Rows are points. The window is the flat piece filled in between its corners: a triangle in 3 columns, a solid with four corners in 4, and so on. A path goes straight from each point to the next, and from the last back to the first. List the points from which the path goes on through the window.
In the rows, 100 means zero.

Window (4 x 4)
85  109  57  97
129  86  73  79
53  161  121  118
84  10  97  73
Path:
(1): 105  62  68  44
(2): 126  43  58  24
(3): 139  25  53  82
(4): 93  23  87  116
(5): 92  41  76  18
(6): 88  49  83  52
(7): 103  52  87  96
(8): 67  127  121  165
(9): 54  162  112  83
(10): 78  108  115  38
(11): 96  93  102  111
(12): 131  5  73  88
(13): 105  16  73  39
(14): 43  161  118  64
(15): 69  142  114  149
(16): 131  42  70  107
Through the window after points: 6, 8, 14

Window (8 x 8)
39  61  92  136  60  52  87  123
105  149  116  135  121  190  83  101
152  36  87  64  63  115  142  81
138  110  87  180  173  87  79  58
152  157  111  137  80  12  94  91
105  146  67  41  93  130  32  85
104  147  175  54  184  129  94  125
60  145  36  100  120  77  80  72
Path:
(1): 127  144  95  86  154  110  67  122
(2): 139  106  86  91  126  114  105  123
(3): 100  73  163  102  111  100  106  14
(4): 93  149  148  114  100  144  80  71
(5): 130  133  71  136  126  145  88  123
(6): 145  85  57  77  99  77  107  142
(7): 97  78  142  82  72  49  111  20
(8): 98  129  156  98  88  157  103  32
(9): 118  105  73  124  114  135  91  135
(10): 100  101  85  120  97  116  92  125
(11): 53  111  131  98  77  98  70  34
(12): 109  133  161  70  136  110  87  36
(13): 111  138  109  98  187  122  87  195
(14): 147  131  88  72  168  134  122  173
(15): 69  135  195  92  141  110  61  44
(16): 83  117  146  87  116  118  88  48
Through the window after points: 2, 4, 8, 10, 12, 14, 16

Window (11 x 11)
84  79  103  69  74  69  98  109  79  62  55
94  67  113  102  113  139  105  85  108  82  111
90  66  94  139  104  146  122  73  65  125  40
67  86  97  127  35  111  58  103  180  164  137
89  136  61  108  75  147  113  87  127  150  65
167  73  32  166  155  110  53  76  114  139  135
95  105  68  120  124  99  72  146  45  126  82
102  48  127  106  155  78  149  32  151  136  109
45  101  116  125  110  68  108  64  118  79  77
78  103  95  47  107  97  35  109  99  123  55
108  110  170  71  69  87  64  84  76  72  103
Path:
(1): 94  84  97  126  122  100  85  92  125  103  74
(2): 131  125  108  117  103  111  82  130  136  95  52
(3): 84  77  139  81  76  87  66  51  68  104  139
(4): 72  73  50  57  81  100  77  31  85  113  94
(5): 96  108  154  131  106  86  93  118  117  113  73
(6): 131  71  101  129  99  104  95  107  142  127  69
(7): 32  95  68  99  114  113  100  49  99  127  124
(8): 90  70  78  89  96  109  103  64  96  123  101
(9): 108  97  154  143  167  84  144  71  194  146  82
(10): 118  96  131  90  102  121  124  106  125  112  54
(11): 5  97  99  95  70  74  67  59  72  89  107
(12): 80  99  83  96  101  91  82  59  75  126  103
Through the window after points: 2, 8, 12
